Each row is a point. To make a cloud, some directions were put in groups of two or more. Within a group, all points are equally far from the middle, so they leave a hole (a ring in 2 directions, a hollow ball in 3). The other directions are filled evenly. Then the cloud was stretched, turned, moved and blurred a little. Count the holes, and give their numbers of directions, smallest first.

Cloud (22 x 3)
array([[  63, -273,  -47],
       [-140,   58,  -70],
       [ 386, -391,   29],
       [ 163,   80,  244],
       [-241,   73,  -34],
       [ 140,  143,  171],
       [ 145, -134, -313],
       [ -38,  155, -247],
       [ -25,  104, -310],
       [  66,  338, -281],
       [-193,  388,  -73],
       [-127, -348,  241],
       [ 145, -382,  110],
       [ 368,   55,   58],
       [ 257, -276, -241],
       [ 372,   -3,   53],
       [ 211,  121,   81],
       [ 111,   48,  118],
       [ 355,  268,   -3],
       [ 133, -209,  203],
       [ 301,  294,  -96],
       [  37, -390,  175]])
Holes: 0

Cloud (21 x 3)
array([[ 126, -263, -346],
       [-229,  476,  -82],
       [ -47, -459,    6],
       [ -77,  181,  230],
       [  90,  198, -156],
       [-300,  150, -109],
       [ 247, -239,  174],
       [ 128,  -22, -288],
       [ 249, -132,   35],
       [-146,   70,  164],
       [ 159,  221, -256],
       [-155,  -83,  -75],
       [ -19, -401,  -60],
       [ 284, -102, -275],
       [ -71,   48,   56],
       [  14, -118, -185],
       [-124, -207, -124],
       [ 334,  -91,  146],
       [ 120,  290, -181],
       [-537, -286,   23],
       [-420, -100,  -51]])
Holes: 0

Cloud (28 x 4)
array([[ 129, -179,   11,   16],
       [ -92, -315,  -29,  340],
       [ -55, -238, -110, -305],
       [-315, -493, -296,  -47],
       [ 384,   76,  347,  -31],
       [-105, -332,  124, -311],
       [-100,  308,  106,  278],
       [ -99, -467,   20, -169],
       [ -34, -232,  110, -419],
       [-125,    4,  157, -401],
       [ -26, -101, -307,  159],
       [  34,  -37,  -45,   25],
       [ 224, -164,  181,  186],
       [-430, -230,  -84, -157],
       [   7,  -18,  130,  191],
       [-190, -367, -216,   68],
       [-226, -343,  -87,  216],
       [-110,  273,  218,   -5],
       [ 209,   97, -116,  -99],
       [ 197,  123, -196, -207],
       [ -45,  123,  273,  175],
       [ 125, -258, -368,  182],
       [ -10, -303,  -16,  145],
       [-181,  -74, -166,  265],
       [ 235, -180,   16,   57],
       [ -35, -205,   67, -426],
       [ 118, -317,  149,   42],
       [ -26, -398,  128,  371]])
Holes: 0

Cloud (32 x 4)
array([[ 216, -215,  327, -107],
       [  12,  261,  314,  133],
       [ -70,   68, -300,   92],
       [-100,  149, -217,  169],
       [ 248, -160,   36,  400],
       [ 225, -302,   14,  292],
       [ 353,   19,  -81,  275],
       [ 123, -365,  -13,  -73],
       [ -11, -165, -115, -302],
       [  21, -290, -110, -179],
       [-294,  -92, -175,  107],
       [ -63, -101,  385,  293],
       [-303,   17,  184, -303],
       [   1,  311,  292,  -20],
       [ 196, -199,  355, -109],
       [-380,   89,   -2,   13],
       [ -93, -120,  413,  232],
       [-108,  -15,   49, -401],
       [ 115, -228,   84,  414],
       [ 318,  -30,  351,  -61],
       [ 253,  -74,   18,  407],
       [  80, -373,  -60,  165],
       [ -14,  176, -194,  213],
       [   7, -237, -141, -222],
       [-204, -283,   70,  266],
       [  36, -324, -118, -101],
       [ 196, -353,   67,  -41],
       [   2,   25, -331,    0],
       [-404,  -53,   26,   45],
       [ -14, -232,  336, -205],
       [ -68,  293,  176,  163],
       [ 299, -189,   16,  339]])
Holes: 2 (2, 2)

Cloud (51 x 6)
array([[ 177,  -67,  410,  131, -144,  100],
       [ 176,  -88,  228,  398,  -99,  170],
       [ 198,  -55,  -28,    0,  -26,  513],
       [  29,  -61, -145, -393,  -48,   -7],
       [-240,  -82, -201,  169,   78, -203],
       [ 277, -125, -189,  263,  -56,  319],
       [ -29,  196,  164,  351,  295,   46],
       [ 223,   12, -248,  127,  292,  311],
       [-326,   -6,  128,  -39,  267, -209],
       [ -62,  -34,   60,  110,  151,  573],
       [ 204,  -58, -195,  318,  -71,  391],
       [-101,   24,   77,  275, -378,  281],
       [ -41, -142,  230, -168, -180, -189],
       [  66,  -28,  -88,  389, -247,  383],
       [  27, -379,  280,    7,  -18,    3],
       [-313, -239,   79,  219,  274,   37],
       [-354,  -36,  330, -290,  103,  -28],
       [-251,  -66, -333,   89,  294,  335],
       [-261,  -78,  255, -166,  -79, -198],
       [ 159,   -1,  299,  -59, -192, -130],
       [  69,  287,  259,   78,  274,  -42],
       [-239,   -3, -166,   -9,  -30, -223],
       [-324,  -46,  373,  -42,   -9,  299],
       [ 176, -128,   11,  267,  188, -183],
       [-289,   86, -301,  -86,  283,  180],
       [-269,  140,   -3,  364,   92, -103],
       [ 168,  -29,  192, -151,   68,  456],
       [ 210,   54,  -50,  272,  109, -209],
       [ 212,  -83, -139,  133,  127,  485],
       [-294,  -52,   47,  375,  201,    4],
       [ -99,  -24,   10,  186,  275,  500],
       [-109, -117,  100, -558,  166,  100],
       [-268,  291,  183,  -95,  219,  162],
       [-263,   51, -122, -136, -232,  208],
       [  -1,    6,  -66,  257, -295,  430],
       [-243,  183,  -49,   55, -275,   51],
       [-101,    8,  105,  271,  326,  384],
       [ 172, -162,  351,   12,  164,  282],
       [-204, -108, -105, -446,  -26,  159],
       [-255, -106,  214,  262, -257,  190],
       [-161,  153,  200,  201, -355,  129],
       [-250,   19, -415,   74,  178,  145],
       [-215,  252,   55,   76,  370,  168],
       [ -10,  350, -132,  -38,  -52,  238],
       [ 132,   37,   67,  265, -348,  294],
       [ 130,   65,   92,  -25,   -4, -312],
       [-237,  225, -233,    1,  -87,  104],
       [ 218,    1,  -74,  297,  116, -184],
       [  31,  -30, -184,  229,   43,  544],
       [ 247, -237, -294,   33,  184,  243],
       [ 190, -185,    8, -319,   -8,  322]])
Holes: 3 (2, 2, 2)

Cloud (48 x 6)
array([[ 209, -308,  -47,  230,  299, -287],
       [ 256, -104,  212, -258,  306, -112],
       [  76, -164, -248, -301,  345, -126],
       [-179,   90,  174,  -58,   28,  345],
       [ 460,   22,  239,   12,  206,   51],
       [  27,  -55, -153,  132,  315,  392],
       [ 214, -203, -130, -196,  184, -359],
       [  44, -215,   -9,  446,  -83,   22],
       [ -39,  -85, -147, -217,  457,    9],
       [ 166,  237, -262,  207,  159,  128],
       [  10,  175,  171, -166, -110,  266],
       [-123, -275,   43,  266,  185, -301],
       [ 174,   61,  195, -274,   48,  315],
       [  43, -254, -458,    0,  307,  -21],
       [ 198,  163, -245,  -80,   77,  344],
       [ 352, -112,   89, -324,   35,  183],
       [-246,  146, -285, -113,    9, -187],
       [ 133,   46,  189,   85, -250,  -90],
       [-139, -326, -182, -241,  -36,  122],
       [ 206,  199, -109,  224, -152,  -43],
       [-389, -104, -244,  195,   29,   46],
       [ 400,  159, -107, -325,  149,  -18],
       [ 115,  257,   88, -313,  -60,  101],
       [-108,   67,   16,  253, -106,  296],
       [-199,  -95,  -57, -265, -134, -179],
       [ -87, -298, -273, -209,  216,  194],
       [ 196, -101, -197,  314, -180,  -48],
       [ 333, -304,   -2,  317,   69, -100],
       [ -28,   27, -280,   33,  320,  320],
       [ 318,  -81, -178, -162,  368, -251],
       [ 317,   88, -268, -365,  170,   35],
       [ -33,  -60, -121,   70,  302,  417],
       [ 233, -159, -320,  204,  411,   65],
       [ 216,  221,  -14, -373,  186,  -81],
       [ 398,  -74, -315,   99,  200,  210],
       [ -71, -317, -187,   40,  299, -283],
       [-158,  101,  270, -192,  102,  199],
       [-110,  -46, -176, -193,  410,  154],
       [ 213, -143, -248, -231, -193, -131],
       [-296,   58, -141, -122, -160,  148],
       [ 162, -257, -261,  180,  432, -119],
       [ -22,  115, -295,   89,  288,  277],
       [ 212, -111,  -75,   79,  169,  441],
       [ 110, -218, -515,   80,  106, -122],
       [-103,   82,  396,   24,  -12,  -16],
       [-176,   31,  -60,  -39,  256,  378],
       [  49,  114,  306,   73,  371, -108],
       [ -74, -305,  -38,  -21,  443,   84]])
Holes: 2 (2, 4)

Cloud (48 x 6)
array([[ 492,  116,  339,   52,  214,   37],
       [  68, -174,  128,  418,   23,   34],
       [ -10, -267, -308,   53, -313,  145],
       [  18,  -14, -208, -314,   36,  308],
       [ 278,  282,   55, -120,   42, -170],
       [-330,  -11, -142,   -9, -462,  162],
       [ 277, -139, -104,   56,  325,  182],
       [ 355,  199,  260, -162, -138,   93],
       [-239, -349, -166,  114,  -84,  162],
       [ -20,  108,  590, -106, -171,   27],
       [-156,  290,   19, -113,  149,  230],
       [-301,  270,   16,   52, -166,  -10],
       [ -11,   32,   83,  293,   70, -283],
       [ 161, -411,  -16,  135,  -55,   80],
       [ 154, -113,   78, -221, -254, -176],
       [ 115,  216,  193, -243, -297,  266],
       [-293,  -29, -305,  -43, -393,  -59],
       [ 419,  -30,  359,   19,  286,  211],
       [-177, -319,  205,  -54, -307, -140],
       [-347, -176,   32,  -72, -288,  296],
       [ 261,   37, -196,  196,  173,  -52],
       [ 269,  170, -164,  -50,   60,  320],
       [-105, -150,  208,    0, -441, -191],
       [  12,  -85, -315, -233,  125,  204],
       [ 226,  -46,  437, -168,  255,  146],
       [-294, -326,   37,  -58,  -71, -111],
       [ -73, -111,  523,  -61, -240,  169],
       [-403, -181, -197, -160, -285,  -96],
       [  15,   95,  293, -313, -294,  262],
       [ 299, -323,  129,  -14,   40,   37],
       [ 127,  223,  224,  129,  373,  258],
       [  48, -138,  158,  425,  -24,   95],
       [ -61,  130,   37,  254, -301,  162],
       [ 165,  160,  -13,  -21,  400,  266],
       [  -3, -165, -286, -304,   16,  200],
       [-112,  -76, -326,   37,  178, -106],
       [-163, -208, -142, -157, -495,  -73],
       [-152, -182, -229, -346, -139,  -84],
       [ -61,  360,  132,   88,  194,  166],
       [  55, -232, -158, -327, -241,  111],
       [ 220,  206, -234,  -16,  233,  152],
       [ -50, -265,  122,   78, -470,   21],
       [ 281,  296,  462,  117,  -26,  153],
       [  71,  -13,  320, -190,  305,  226],
       [-191,    7,  -77,  222,  120, -181],
       [ -43,  -50, -135, -323,  184,    4],
       [ 260, -119,  277, -267,  -27,   -5],
       [ -11,  194, -198, -289,   85,  252]])
Holes: 2 (2, 4)

Cloud (87 x 8)
array([[  17, -245,   43,  224,  145,  -16,  -19,  508],
       [-198, -275, -134,  104,  193, -174,  170,  164],
       [ -84,   -2,  188, -284,   36,   40,  -98,  435],
       [ 261, -157,  -69,   62,  -47, -155,  -56,  458],
       [  37, -230,  -39,  592, -177,  -12,   75,  127],
       [ 247,  -99, -200,  -12,  -83, -237,   31,   88],
       [  51, -168,   49,  244,  131,  170, -440, -273],
       [  52,   95, -301,  286,  128,  109,  396,  182],
       [  49, -132,  -62,   29,  263, -211,  168,  383],
       [-255, -101,   74, -200,   89,  402,  194,  292],
       [ -31, -273,   38,  408, -130,   -1,   92,  449],
       [ 174,  413,  -91,  389,  -79,  187, -106,  307],
       [ 204, -122,   15,  -98,   89, -142, -277,  379],
       [ 155,  155,  184,  -85,  156,  135,  439,  250],
       [ -79,  230,  201,  306,  -51,   35,   12,  271],
       [  41,  429, -205,  442,   -9,    1,  -25,   55],
       [ 139,  -97,  274,  335,  329,    2, -155, -108],
       [ -62, -323,  217, -231,  196,  209, -328,  136],
       [ 291,  191,   -6,  118,  165, -214, -354, -236],
       [ -22,  -45,   13,   60,  349, -332,  -84,   72],
       [-262, -200, -218,  126,   21, -242,  -26,    9],
       [  95, -469,  194,  365, -188,  -84,  -51,  101],
       [ -30, -338,  299, -238,  219,  181,  202,  229],
       [  73,  -29,  267,  194,  -59,  358,  142,  267],
       [  49, -282,  336, -302,  -86,  300, -110,  101],
       [-222, -152,  275,  126,  161,   49, -308,   85],
       [-178, -471,   17,  242, -339,  211, -103,   46],
       [  41,  239, -243,  104, -110,  269, -174,  354],
       [ -92,  -86, -328,  196,   63,   65,  276,  506],
       [ -49,  -99,  246,  125, -137, -321, -299,   71],
       [-145, -416,  159,  163, -269,  -29,  -76, -266],
       [ 358,  292,  216,   71,  152,   -4,  202,  -74],
       [-297, -355,  153,  207,   23, -134, -317,   68],
       [ 287, -205,  362,   36,   15, -371, -387, -225],
       [ 254, -445,   23, -201,   82,   11, -252,   47],
       [  21, -295,  144,   85,  416, -128,  -79, -198],
       [  23,  -15,  157, -267,  306, -212, -220,  -83],
       [ 200,   11, -142,  302, -173,  -86, -319, -267],
       [   6, -279,  298, -207,   64,  144, -442,   60],
       [  97, -108,  -74, -136,  170, -138, -216,  372],
       [-195, -171,  207,  372,  -93,   85,  128,   97],
       [-174, -357,  186, -362,  234,   86,  -99,  184],
       [   8,  152,  180,  227,  237,   72, -248,  300],
       [-105,  128,  129,  306, -212, -100,  -21,  282],
       [  43,   89, -106,   17,  391,  289,  189,   84],
       [  15, -384,   66,   53,  237,  229, -271,  147],
       [  38,  -42, -140,   74,   89,  491,  252,  248],
       [  -4, -418,  328,    0, -256,  220,   13,  156],
       [ 274,  168, -104,  -92, -124,  257,  -69,  231],
       [ 415,   -6, -192,   98,   22, -110,  124,   38],
       [-378, -196,  -55,   87, -141,  314,  156,  464],
       [ 261,  -84,  184, -106,   25,  428,   23,  120],
       [ 390, -185,  167,   84,  101, -438, -200, -204],
       [  80,  266, -170,  353, -284,  165,   22,  448],
       [ 316,  -59,  -38,  452,   95,   12,  -31, -261],
       [  31,   -5,  200, -240,   -6,  243, -315,  169],
       [ 216,   56,  355,  -86,   81, -265, -304, -229],
       [  79,  -28,   76, -112,  158,  332,  304,  -30],
       [ 315, -430,  269, -230,  240,  -87,   30,    4],
       [ -53,   67,  117,   -8,  397,  136,   63, -142],
       [  35,  240, -286,  227,  295,  -88,  -47,   18],
       [ 110, -369,  286,  -25,  340, -154,   74, -146],
       [ -76, -103,   80,   25,  231,  267, -370,  165],
       [ 391, -276,  258, -219,  189, -310, -128, -175],
       [ -38, -431,  151,  -90,   56,   -8,  355,  182],
       [-327,  -34,  187,  208,  -52,   63, -107,  243],
       [ 257, -185,  200,  -55,  140,  377, -140,   64],
       [ -37,  248, -386,  148,  170,  200,  236,  364],
       [ -13,   33,  107,  120, -374,  113, -218,   23],
       [ -30,  -60,  -13, -139,  443,  102,  -50,  273],
       [-149,   43,   -6,  120,   82,  198,  -76, -296],
       [  20, -284,  221,  230,  242,  121, -373, -150],
       [ 292, -474,  113,  -66,  169,   28,  -17,  159],
       [  38,  141, -244,   66, -120,  -59,  -56, -142],
       [-217, -499,   97, -254,  206,   -9,   18,  172],
       [  53,   91,  -65,  267, -340,   20, -217, -115],
       [ 135,  164,  304,  198,   44,  177,   51,  395],
       [  11,   67,  283,  281,   76,  269,   54,  237],
       [  74, -624,  131, -285,   26,  -84,  -65,   18],
       [-120, -245,  -87,  362,  240, -136, -300, -150],
       [  91, -145,   26,  414,  267, -293,  -23,    8],
       [ 259,   16,  332, -105,  281,    6,  279,   13],
       [ 464,  117,    5,  216,  124, -256, -228, -226],
       [  32,  -39,   50,  249,  394,   54, -145, -245],
       [  29,  350,   82,  353,   74,  248,  -14,  320],
       [ 275,  219,  185,  245, -197,   26,  -28, -120],
       [-130,  -63,  157, -346,   19, -149,   11,   61]])
Holes: 3 (2, 3, 3)
